Each point is reached from the start by the listed moves, each made 0, 1 or 2 times, or once backwards (-1), plus a little noise. Say if it took an odd or an even number of moves. Then give how often each move was made.

Moves:
(1): [-0.16  0.14 -0.10]
(2): [0.03 0.17 0.17]
Start: [-0.05  0.06  0.00]
Points:
[-0.31  0.69  0.14] -> even (2, 2)
[-0.41  0.17 -0.36] -> odd (2, -1)
[-0.24  0.03 -0.27] -> even (1, -1)
[-0.34  0.52 -0.01] -> odd (2, 1)

Moves:
(1): [-0.05  0.21  0.20  0.15]
(2): [0.12 0.20 0.28 0.08]
(3): [-0.39  0.24 -0.10 -0.21]
(4): [ 0.13  0.14 -0.03  0.08]
Start: [-0.13 -0.04  0.07 -0.12]
Points:
[-1.04  0.30 -0.08 -0.62] -> odd (0, 0, 2, -1)
[ 0.00  0.03 -0.26 -0.03] -> odd (0, -1, 0, 2)
[ 0.18  0.03 -0.19 -0.10] -> odd (-1, 0, 0, 2)
[ 0.10 -0.27  0.11  0.16] -> odd (1, -1, -1, 0)
[-0.22 -0.44 -0.41 -0.35] -> even (-1, -1, 0, 0)

Moves:
(1): [ 0.05  0.10  0.05 -0.37 -0.10  0.17]
(2): [ 0.13 -0.14  0.10 -0.03  0.04 -0.25]
(3): [-0.07 -0.03  0.13 -0.20 -0.06 -0.05]
(4): [-0.12 -0.11  0.25  0.10 -0.07 -0.06]
(5): [-0.01 -0.02  0.09 -0.01  0.05  0.20]
(6): [ 0.06  0.05  0.20 -0.02  0.11 -0.01]
Start: [-0.04 -0.05 -0.04 -0.04 -0.08  0.00]
Points:
[-0.22  0.22  0.88 -1.07 -0.28  0.41] -> even (2, -1, 2, 1, 0, 2)
[ 0.32 -0.26  0.38 -0.05  0.33 -0.68] -> odd (-1, 2, 1, -1, 0, 2)
[-0.16 -0.39 -0.03 -0.06 -0.21 -0.70] -> even (-1, 1, 2, 0, -1, -1)

Moves:
(1): [ 0.03  0.01  0.07 -0.04 -0.07 -0.09 -0.16 -0.10 -0.11]
(2): [-0.08 -0.17 -0.05  0.29 -0.18 -0.17 -0.05  0.05 -0.06]
(3): [-0.09  0.06 -0.18 -0.10  0.24  0.20 -0.09  0.06 -0.07]
(4): [-0.08 -0.02  0.09 -0.18  0.13 -0.11  0.16  0.07 -0.25]
(5): [-0.25  0.00 -0.06 -0.14 -0.07  0.06  0.09  0.03  0.09]
(6): [ 0.00 -0.21  0.08 -0.04  0.12  0.06 -0.31  0.00  0.12]
(7): [-0.03  0.08  0.07  0.06  0.05  0.00  0.08 -0.15  0.12]
(8): [-0.13 -0.06 -0.07  0.10 -0.20  0.12  0.06 -0.02 -0.07]
(9): [-0.02 -0.32  0.01  0.13 -0.07 -0.29 -0.03 -0.28 -0.03]
Start: [-0.09 -0.06 -0.02 -0.01  0.08  0.02 -0.08  0.11  0.15]
Points:
[-0.44 -0.30  0.01 -0.25  0.48 -0.17 -0.19 -0.83 -0.30] -> odd (2, -1, 2, 1, 0, 0, 2, 1, 2)
[ 0.00 -1.03  0.44  1.00 -0.19 -0.75 -0.68 -0.46  0.45] -> odd (0, 2, -1, 0, -1, 2, 2, 0, 1)
[-0.74 -0.29 -0.68  0.37 -0.25  0.15  0.15  0.50 -0.75] -> odd (0, 2, 2, 1, 0, -1, -1, 2, 0)
